Each row is a point. The last column is the point's height on a tilted bowl or saddle (a function of degree 2), plus a little noise. Along how many of its main directions does it bend up, bend down or stay straight?

Points:
[[ 16  45 -16]
 [-24  20  14]
 [ 55  -8   0]
 [ 20   3  21]
 [ -7  43  -5]
 [ -3 -36  30]
 [ 61   8 -17]
 [ 17 -50  24]
 [ 28  83 -89]
 [  4 -21  33]
 [ 10  -5  28]]
Directions: 0 up, 2 down, 0 straight

Points (18 x 4):
[[-38  13  23   3]
 [ 35 -20  24 -39]
 [-34   0   2  -3]
 [ 64  21 -35 -42]
 [ 40  34 -24 -35]
 [ 39  52   7 -58]
 [ 25 -26  19 -28]
 [ -7 -13 -36 -20]
 [ 27  25 -17 -24]
 [-18  20  18  -3]
 [-18  -3  -7  -5]
 [ 10 -22 -29 -17]
 [-95   0 -11 -67]
 [ -1 -48 -29 -33]
 [-13  48 -36 -48]
 [ 25 -43 -13 -30]
 [-26  -2 -39 -32]
 [ 34  -3   4 -25]]
Directions: 0 up, 2 down, 1 straight

Points (16 x 4):
[[ 47  22 -17  -7]
 [  5  12 -32   4]
 [ -4  -7 -16   5]
 [-13  37   6  26]
 [  4 -25 -27  -5]
 [-22  54 -28  24]
 [ 48 -23   9  -2]
 [-14 -44  42 -44]
 [-48 -22 -45  -7]
 [ 19 -56  15 -19]
 [ 25 -36  43 -13]
 [-60  -1  79 -95]
 [  9 -42 -39 -13]
 [-35 -28   7 -24]
 [ -7  24 -22  14]
 [ 73  36  21   5]]
Directions: 0 up, 1 down, 2 straight

Points:
[[-14  -9  12 -82  24]
 [-20 -35 -49  49  22]
 [  4  30  45  23   4]
 [ 18  56  21  18  13]
 [  0   8 -29  66  20]
 [-25  74  18  35  65]
 [ 41 -45 -35 -31 -39]
 [-67 -61  -3  17  35]
 [-20  -4 -11  14 -19]
 [-12 -31   2 -17 -29]
 [ 12 -15  78  22  23]
 [  1   0 -18  37 -19]
 [  5  30 -19  63  27]
 [  8 -47  27  13 -22]
 [-14  78  41 -52  62]
 [-60  63  18  34  71]
 [ 26   1  -3  -2 -46]
 [  1 -11  35   2 -24]
 [  9   4 -30  19 -27]
 [ -2  -4  -6  37 -18]
 [-39 -49 -15  -2  -1]
 [-35   2  17   3 -13]
 [ 60 -25  31  33 -35]]
Directions: 3 up, 0 down, 1 straight

Points (22 x 5):
[[ 19  24 -14 -12  18]
 [ 27  27  11  -6  28]
 [ 15 -31  20  90  48]
 [ 60  21 -17 -54  83]
 [-26 -49 -41 -38  14]
 [-81 -41 -29  18  -5]
 [ -3   7  10 -12  -1]
 [-16   8 -31  37   2]
 [ 17   6 -62  -9  20]
 [-41  10 -10 -22   0]
 [-38 -48 -14  11 -24]
 [-17   4  61  42  35]
 [ 22   4 -24  87  32]
 [ 26  13  11 -90  92]
 [ -1 -47  41 -20  -8]
 [ -1  -2  -5  49   2]
 [ 26 -25 -43  14   7]
 [  1   2 -19  31  -5]
 [-25  24  21  -7  12]
 [ -1 -19  13 -41   1]
 [-41 -65  36  13 -33]
 [-12  18  -5 -61  35]]
Directions: 3 up, 0 down, 1 straight

Points:
[[-39  -6  59  11 -12  16 -34]
 [  9   1  15  36 -18  46 -20]
 [ -9  -8   8 -25  28 -60 -26]
 [ 42  -3 -13  44 -51 -19 -44]
 [  2  11 -19   0  13  21  -5]
 [ 51  37 -19 -17 -20  16 -15]
 [ 12 -22  26 -18  -2  -1  -3]
 [ 26 -38 -29  39 -33  -4 -30]
 [-19  -5   2 -44 -36 -27  -2]
 [  0 -10  -3 -13 -14 -22   4]
 [ 40  20   5  16  11   6 -21]
 [  6  37  -3  -6  18 -18 -16]
 [  8  24  18   1  12  13 -12]
 [  9  -4  -5   0 -24  10   4]
 [  8  -3 -34  32  12  12 -21]
 [  3  31  21   4  14  -4 -15]
 [  5   8   2 -30  30 -30 -17]
 [ 16 -47   9 -22   7  46  -8]
 [-18 -24   5   6 -15  26  -4]
 [-54  14  17  43  12  38 -37]
 [-32  42  -5 -11 -28  37   0]
 [ 16  23  29  12  16 -36 -32]
 [ 16   7  -7 -10  13  15  -3]
 [ 43  20  26  -8  10 -22 -27]
 [  7 -19 -44  27  38   3 -37]
 [  5 -35 -12   4 -32   6   0]
 [-23  51 -40  16  31   4 -33]
 [-32   1  19 -27 -18 -11  -3]
 [ 12 -17  -4 -10   7 -77 -31]
 [-23  -4   3  13  11 -24 -10]
 [  2 -57  26   6 -12  18 -12]
 [ 15 -54 -31  -6 -37 -14  -7]
 [ 26 -42 -34   6 -40  38 -15]
 [  0  19  44  26  32   3 -41]
 [-47  -4  32  26  14 -52 -41]
 [ -9  14  11  63 -12 -10 -29]
 [ -7  24 -26 -26 -24  -5   6]
 [-25  22 -22  28 -11   4  -4]
 [ -4  19  -6  -2  -7  27   1]
 [ 12 -13 -33   3  11  -6  -6]
 [ -7  -5  19  39   1 -18 -21]
 [-11   6 -18  19  10   4  -8]
 [ 10 -27  19  95  33 -27 -95]
 [-26  -3 -19 -22   3   2   4]
 [  0   3  56   7 -36 -49 -41]
 [ -5   8  24   2 -27  35  -7]
 [ -5  37  32 -41  14 -22 -26]
 [ 46   6   6   5 -27  17 -10]]
Directions: 0 up, 5 down, 1 straight

Points (75 x 9):
[[-13  13  -2  -8  95 -42   2  12 -25]
 [-43 -48  52  67  14   7  18 -18 -88]
 [  0  40   1  -2  47   6  62 -13  -3]
 [ -9 -53 -22  17  -1  12  -1 -33 -57]
 [ -4  25  12   1 -19 -28 -14  11 -13]
 [-41  34   9  17 -39  22 -18  24 -51]
 [-52  18   6 -56  -9  -6 -31 -27 -39]
 [  6 -13  34  21 -17 -16   1  23 -35]
 [-50 -21 -34 -10  26 -14  -7 -14 -51]
 [ 36   2 -44   5 -38 -33  20  19  -7]
 [  8  24 -34   9 -52 -28 -59  13 -20]
 [ 18  59 -35  11  11   9  -8  45  28]
 [ 51  25   1 -60  -7 -32 -21   0   7]
 [ 17 -57   0  12  23  26 -42  -3 -53]
 [ 31   3   2 -47  -3  18  27   7   4]
 [-28  15  44  46  80  -1  21  10  -2]
 [ 10 -17  -1 -22  45  -2 -37  -3 -12]
 [ 16 -24 -16  54  -2   0  22   9 -37]
 [ -3 -48 -13  14  16 -52   8  44 -42]
 [ 16 -10  -8  33 -18 -42 -19  38 -30]
 [ -6 -54  34  20  12  -2  -6 -10 -48]
 [-22  -8   3  20  22  26  34  -4 -27]
 [ -6  -2 -28  45  44  45  59  17 -33]
 [ 33   1  -2 -35  12 -26 -76 -11  -6]
 [ 27  25  24 -25 -12  13  11 -20   9]
 [-10 -15 -66 -13  28  31  -7 -22 -45]
 [ 10  10   4  -6  -2  -1 -38  21  -5]
 [-26 -19   6  45   3 -60  29  24 -42]
 [ -7 -27  -3  -4 -58  25  38 -23 -76]
 [  7 -23  25  18  20  29  16  18 -19]
 [ 46 -38 -22 -17 -70  -7 -44  -4 -13]
 [ 20 -21 -32 -42   1  13   4  30  -8]
 [ 46 -41 -12  -1   0  19  76  14 -36]
 [-26   9  17 -14  23  58  45 -14 -15]
 [ 29   1 -25  13 -39 -12  22 -33  -8]
 [ 16  43   5 -15   2  13   2  11  20]
 [-42  16 -38 -22  13  24 -10   6 -29]
 [-15   0  63 -26  -7  33  24   4 -10]
 [ 23 -61  15  31 -18 -36  57   7 -47]
 [-21 -22   6 -28  61 -23 -23 -36 -40]
 [-27  19  44 -28  51  11  -6 -11  12]
 [ 22  -1   0   1 -22  20 -12  14 -11]
 [ -1 -15   1 -12 -30 -43 -35  -8 -23]
 [ 18 -43   4  18  18  31 -28  14 -41]
 [  8 -21 -55 -15 -76  30 -42 -27 -61]
 [-32  -1 -20 -46 -67 -34 -18   5 -83]
 [-16  -2 -15 -59  41 -25  21  16 -28]
 [-29 -15 -19 -31 -10   5   5 -18 -38]
 [ 14 -49 -31  13  14  -5  -6   5 -28]
 [ 24 -12  15  51  53 -12  -1 -27 -33]
 [ 22  23 -10   9  46  12  65  40  16]
 [  9 -44   9  24  34  18  30  -4 -37]
 [ 43 -38 -61 -45 -27  29  -2 -44 -22]
 [-22   3   0 -36 -21 -28   9 -26 -29]
 [ 25  28  35  14  16  28  34   6   6]
 [ 35 -21 -17  -2  47 -26  17   4  -5]
 [ 49  48  16  -6  -5 -18  65   6 -14]
 [-28 -25  -2 -29  23  45  -8   4 -24]
 [-20  20  46 -11 -18  17 -60  46 -41]
 [-30  30  42 -21   2  17  42 -30 -14]
 [ 52  65 -32   1 -22  24  37  20   7]
 [ -7  19 -41  20 -16  38  -3  20 -32]
 [  2  33  -5  37 -12  47 -10 -22 -23]
 [-16   2   9  48   2 -16 -39 -15 -30]
 [ 28 -22 -50  25  40  14   8  -3 -20]
 [ 53  -3 -35  55   9 -23   3  42   0]
 [ 18 -25   7 -11  18 -26 -23 -37 -10]
 [  3  36  28  16 -41  16  34  60 -49]
 [ -5  26  -6   3  -8  -3  -2  -1  -2]
 [ 26 -49  23  23 -20  42  32  22 -66]
 [ 10  19  49  -8  -7 -28  31  25 -24]
 [ -3 -20   6 -47  30  27  27  14   1]
 [-12  39 -25   7  -2  59  24 -43 -42]
 [ 19  13  11  26  -7 -17 -38  49 -24]
 [  8   2 -16  16   9  29  24 -12 -19]]
Directions: 1 up, 4 down, 3 straight

Points, 73 rows:
[[ 51  18  28  19  52  -3 -42   7 -29]
 [ 14 -16   1  -5  -9  77 -23 -14 -13]
 [ -1   3 -59  46 -29  -9  27  34 -17]
 [-24   6 -23 -56 -60  37  25 -28 -25]
 [-31  43 -23   7 -17 -13 -49  78 -40]
 [  7  -5 -30 -14  -1 -33  -5 -17 -21]
 [ 29 -23  16  26  10   2  42 -30  -5]
 [ 16  33 -74 -20  29 -12  15  47 -43]
 [-83  20  26 -27   6 -32   2 -50 -43]
 [ 42 -74   2 -69  14 -23   6  51 -75]
 [ -5 -19  24  18  46   0  -4  -3 -21]
 [-39 -17   9 -30  -1 -10   7  22 -34]
 [-49  29 -20  27  11  -2 -20 -16 -13]
 [-61 -23  44  -8  23 -21 -33 -18 -55]
 [ -8 -50 -45 -84   3  11  45  27 -71]
 [-28  -8  37  -3 -11  21  15 -36  -9]
 [-41 -95  17 -32  20 -47 -45 -21 -92]
 [-15 -11   3   6 -53 -49 -12 -14 -21]
 [ 39  66 -10 -51   7  28   8 -14 -23]
 [-35 -28 -44  27   5  32  37 -18 -19]
 [ 11 -62  46  35 -25  35   8 -51 -13]
 [-20  38  23 -13  39  48 -39  18 -34]
 [ 16  -1  -3  12  55  42 -94 -55 -63]
 [ 35  19   4  34  21  15   4 -87 -11]
 [ 13 -63  31 -25 -13 -31 -23   4 -43]
 [ -6 -18 -15 -57  50 -23  16 -26 -52]
 [ -2  -7 -28 -17  13 -21 -26 -37 -28]
 [  0  10   5  36  -7  84   0  11  -5]
 [-34   0 -14 -29  -6   0  35 -17 -18]
 [ -3 -32  -5  18  50  65 -69 -64 -48]
 [-33 -32 -41   0 -16  -6 -14 -31 -28]
 [ -2 -35   7  -4 -47 -35  -9 -50 -25]
 [ 29  -4 -55 -22   0  -5   3  37 -33]
 [-22 -29 -30  14 -19   0 -51  38 -41]
 [-33 -30 -30 -10  51  -7   6  22 -50]
 [ -6  11  -7   2 -20 -79  43  30 -25]
 [ 55 -44 -19  46 -51 -45 -32  -7 -34]
 [-22  42 -48  38   8 -13 -31   0 -12]
 [ -8  26 -15  -6 -54  39  72 -23   1]
 [  1  15  56  36 -52  35 -25  10 -11]
 [-11  -2  42 -18  16 -41 -10  31 -33]
 [-24  15  -8 -54  15  26  17   6 -27]
 [ 12 -28   0 -13  11 -33 -45 -17 -35]
 [ 28 -37 -42   3 -54  11  16  -4 -17]
 [ 28  -8 -12 -20 -26  24 -30 -54 -19]
 [-16   5  30 -10  17  35 -84  42 -59]
 [  7  46 -32  -9  68  63  24 -24 -35]
 [  7 -10 -11  22 -18 -13  29  21  -6]
 [-34 -48 -26   5  -9 -20   8 -25 -33]
 [ 19  17   9 -24  49 -17  36  30 -24]
 [  7  13   2  27  10  62 -34 -35  -9]
 [-38  33  49   6 -15  29  -8  71 -34]
 [ 11 -24 -43  21  41   7  15 -54 -26]
 [ 34   8 -22  34  32  -2 -15 -46 -14]
 [  3   6 -21  29 -28  29 -48 -22  -7]
 [-21   2  21 -23 -46  10  24  17 -12]
 [ 31  44  63  19 -16  13   8   2   4]
 [ -5  -2  -6 -20   2 -19  31 -27 -12]
 [  0 -41   3  -5 -34  -4 -12  10 -20]
 [ 47  32 -48  -1  53  22 -16 -42 -42]
 [ 16  48  19  14  -2 -28  -8  19   6]
 [-32  32 -29   8  -1  -1  -1 -20  -4]
 [-25  25 -40  20   9 -19 -41   8 -22]
 [-24   9 -28  48 -26   2  18 -27   2]
 [ 16   8 -86  -2   2 -31 -27  -7 -45]
 [-70 -16 -22  42  16   4   8  85 -75]
 [  0 -24 -35  12 -56   1   7  20 -17]
 [ -6 -22  36  68 -25  11  16  -4  -8]
 [ 64  14  17 -31  59  73  61 -44 -50]
 [-34  29 -29   0  -1   4  27  57 -21]
 [ 24  59 -35  19  43 -16 -59  18 -32]
 [-18  15  57  -8  -9   0 -25   0 -18]
 [ -1 -11  60  50  -8  44  15   2 -10]]
Directions: 0 up, 7 down, 1 straight

Points:
[[-53  25 -28  48 -11 -39 -33  44  21]
 [-15 -21  22  14 -34 -57 -40 -12  27]
 [ 51  -8 -34  -2 -22  39 -24 -60  67]
 [  5  26 -42  20  26 -14  61  31  21]
 [-25 -32  46  20   3  44 -23  -6  27]
 [-11  30  -6 -28   0  17  70  17  -3]
 [ 17  -3 -57  16 -24  22  48 -25  40]
 [ 25  33   5 -13 -74 -64  17  16  22]
 [ 15 -36  15 -72 -89  17 -62  45  41]
 [-16  -3 -24  46  33  15  36 -10  33]
 [ 48   8  10  54 -29 -54   6 -27  51]
 [-45   5 -17 -49  10  17 -48  42   3]
 [ -6 -20  22  25   6 -13  -4  -1  13]
 [  9 -24 -35  -1  10   4 -18  30  19]
 [ 12 -20   2   8  14  -4  88 -71  57]
 [ 40  26 -51 -53 -35 -17  -3  25  21]
 [ 49  40  28  34 -17 -79  -5 -26  50]
 [  8  32  -4 -13 -10  30  37  40  -6]
 [-40 -17  30   8   7  -6 -53  12  13]
 [  7 -14  12 -28  15  12 -41  72  14]
 [-56  20  38   0 -21 -60  -4  24  -1]
 [-57 -29  -1 -13  -9 -45  13  28  14]
 [-43 -36   3  45 -18  25  -6  13  28]
 [ 18 -18 -21   4 -38  18 -34 -14  25]
 [-20  21 -25  43  -9   7  11  31   7]
 [ -5  -7   9 -46 -43  -2  12  -9  -2]
 [  5 -10 -21  45 -28  -3 -25 -23  32]
 [-15 -48  64   1  -9 -16  15 -57  45]
 [  6  47 -70  -1  29 -44 -32 -28  40]
 [ 14 -20  29  -5  49  -1  17  37  17]
 [  1 -30   1 -48  22  24  22  41  11]
 [-35  34 -11 -73 -34 -65  18   9   2]
 [ 72  30 -24 -68  38   1  -5  58  47]
 [-19  13  29  23 -26  14  14 -27   5]
 [ 50  37 -32  21 -47  -1 -26   0  30]
 [  0  22 -25 -35 -35 -35 -15  -1   0]
 [-14  45   6 -11  23  38  37  27  -7]
 [  9  18  62 -15 -59  26 -21 -11  13]
 [ 16 -34 -14 -26  10  56  38 -19  38]
 [  8  55   8  44  11   5 -35  39  11]
 [  6  45 -24  -8   2  69   7 -45  39]
 [  8  -1   4   1  28 -25  52 -28  17]
 [ 53  28 -31   3  16 -26 -54 -50  60]
 [ 95  27 -73  19  27   8 -12  22  81]
 [-21  -6  41  26  -7 -78 -26   6  30]
 [ 44  42 -62 -25   3 -25  -6  -2  28]
 [  4   0 -78  37  70 -40 -43  61  78]
 [-19 -35 -11  13  72   2  13  29  36]
 [ 11 -16  19 -27 -38  40   8 -37  21]
 [ 15 -10  44 -68  23 -17  -8 -35  26]
 [ 21   6  40 -21  28 -13  -1  25   6]
 [ 82 -41  -6 -26  18  48 -61 -24  95]
 [ 36  -9   6   7 -49 -48 -43  11  35]
 [-18   8 -12  16 -20 -59 -16  -9  12]
 [ 13   0  39 -49  10  16 -26 -41  25]
 [-25 -15  20 -16  32 -33  13  -8   6]
 [-75   6  -4  53  10  35  31 -24  43]
 [ 12  22   3   6 -45 -20  32 -37  10]
 [ -3  38  23   6  72 -30 -24  20  15]
 [ 24 -14  18 -32  49 -34 -72  -6  47]
 [-21 -12 -15 -13 -27 -22 -71 -34  30]
 [ 76  48 -24   5 -39   6  -3  -1  39]
 [  8  14  34   3  -1  38 -39 -33  25]
 [ -7   3 -29   8  -9 -71  -9   5  21]
 [  9  55  11  15   5 -17  -3 -63  23]
 [-58  39  30  33  -3  40 -10   4   4]
 [-17   5  28   5  13  -6  30 -35   8]
 [ -4 -26 -22   8  49 -14 -31  37  29]
 [ 59 -50  35  24   5  -5  -2  25  54]
 [-17  58 -18   7  -2  -6  22  12 -12]
 [-22  -7 -35 -26 -10  54 -55 -29  41]
 [ 10  40  11   3 -39 -10  49 -24   2]
 [-28 -54  12 -46 -41  14  50 -15  26]
 [-40  10  -9 -11  23 -43 -59 -11  17]
 [ 53  -1 -65   2  21 -41  24  39  51]
 [ 19  -3 -53 -28  51 -11  11   6  30]]
Directions: 8 up, 0 down, 0 straight
